Every row gives one point. Each table stands for the endless flat space through its points: a line for two points, a plane for three, and so on. Write the one point that lies in both, or say that there is none.

First (2 x 3):
[[-22  14 -17]
 [-28  17 -23]]
Second (2 x 3):
[[-27   8 -19]
 [-30   1 -19]]
They share: [-24  15 -19]

First (2 x 4):
[[ -4  12 -26  21]
 [  4  26 -10   7]]
Second (3 x 4):
[[-11  49  -2 -31]
 [ 11  29  11  25]
 [ 13  29   4  21]]
They share: no point

First (5 x 8):
[[ 23  17 -22 -23  33 -29  27  19]
 [  8   5 -24 -33  11  -5  67  46]
 [ 38  17 -23 -17  34 -25  15  -6]
 [ 31 -39 -25 -52  17  -2  11  13]
 [ 25  -1 -15 -15  22 -35 -25 -27]]
Second (4 x 8):
[[ 32  -9 -35 -52  12 -21 -14 -18]
 [ 38  -5 -25 -40  28 -33   0  12]
 [ 20 -21 -23  -4  12 -15  28  24]
 [ 48  21  -4 -20  71 -29  33  25]]
They share: [ 33  -3 -23 -30  29 -20  11   3]

First (5 x 11):
[[ 11  26  -9  15   7 -35   1  21   3   9 -29]
 [ -9 -10 -27  -5  47  -5 -39 -15  19 -29 -53]
 [ 25  37 -33  39 -25 -35  46  41 -27  19   9]
 [-12 -30 -65 -20  15 -18   2  12  12 -26  10]
 [  1   5 -20 -20  -7 -56  10  38  25  15   5]]
Second (4 x 11):
[[-28  13 -14   7  31 -48   0  33 -25 -17 -25]
 [ 25  28  -2  -6  -1 -40  20  19   3 -17 -30]
 [-17  24 -75  15  55 -40 -33  14  22  14 -23]
 [-23  18  10   1  19 -55  19  40 -40 -31 -28]]
They share: [  2   9 -21   4  15 -30  -5  16   6  -4 -24]

First (5 x 14):
[[  6  16  20  21 -13 -32  13 -29  18   3   1  23   9  52]
 [ 26  39 -13 -33 -34   8   5 -50  -8  18 -20  -5  36  61]
 [ 42  39 -17 -29 -47  23  32 -69  33  14 -10  -3  36  86]
 [ -3  21  23 -11   5 -35 -46  -2 -67   6 -31  -8  24 -12]
 [  1   1  27 -27   1  -3 -30 -18 -35  10  -7 -20  28   0]]
Second (5 x 14):
[[ 33 -18  50 -11  -4  -2 -34 -34 -31  20   8 -27  14  39]
 [ 56   4  42  31 -16 -45 -26 -76 -25  10  39   6  33   0]
 [ 34  16  34  17 -14 -44 -11 -76 -24  -6  30  16  48  -6]
 [ 35  20  22   1   6   4 -22 -30   3  36 -14 -41  22  35]
 [  3  10   7 -10 -12 -40  -7 -47 -40  -3  12  30  39  -2]]
They share: no point

First (7 x 20):
[[-44 -12   0   8  -7 -35   5   9  28   2  18  -9  -7   7  58 -17  36  16
   -6 -46]
 [-28  -7  55 -45 -23 -29 -14  36   8   7  51 -10  13 -49  39  24 -10  -8
  -28 -49]
 [-28  11  33 -20  10 -22  22  15 -17  43  60 -31  10  10  44   5  45 -13
   15 -28]
 [-42 -32  46 -45  33  -4  27  37 -18  20  41 -47 -22 -44 -12  19  12  -9
   26 -58]
 [-32  -1  23 -16 -23  -3 -40  -2  68 -29  15 -32 -20  12  45 -18  50  34
   11  22]
 [-32  16  39 -63 -34 -30 -23  11  16  42  49 -21  17 -31  63  31  44  21
  -48 -27]
 [-44 -80  20 -53 -13   7  13  41   0  18  -8  -9 -52 -74  -4  63  24  10
   13 -81]]
Second (2 x 20):
[[-33 -13  38 -33  -8 -16   1  14  13  13  35 -18 -14 -18  32  24  33   7
   19 -37]
 [-36  -5  44 -36  -4 -25   4   6  14  15  41 -16 -13 -17  34  28  34  12
   25 -45]]
They share: [-30 -21  32 -30 -12  -7  -2  22  12  11  29 -20 -15 -19  30  20  32   2
  13 -29]
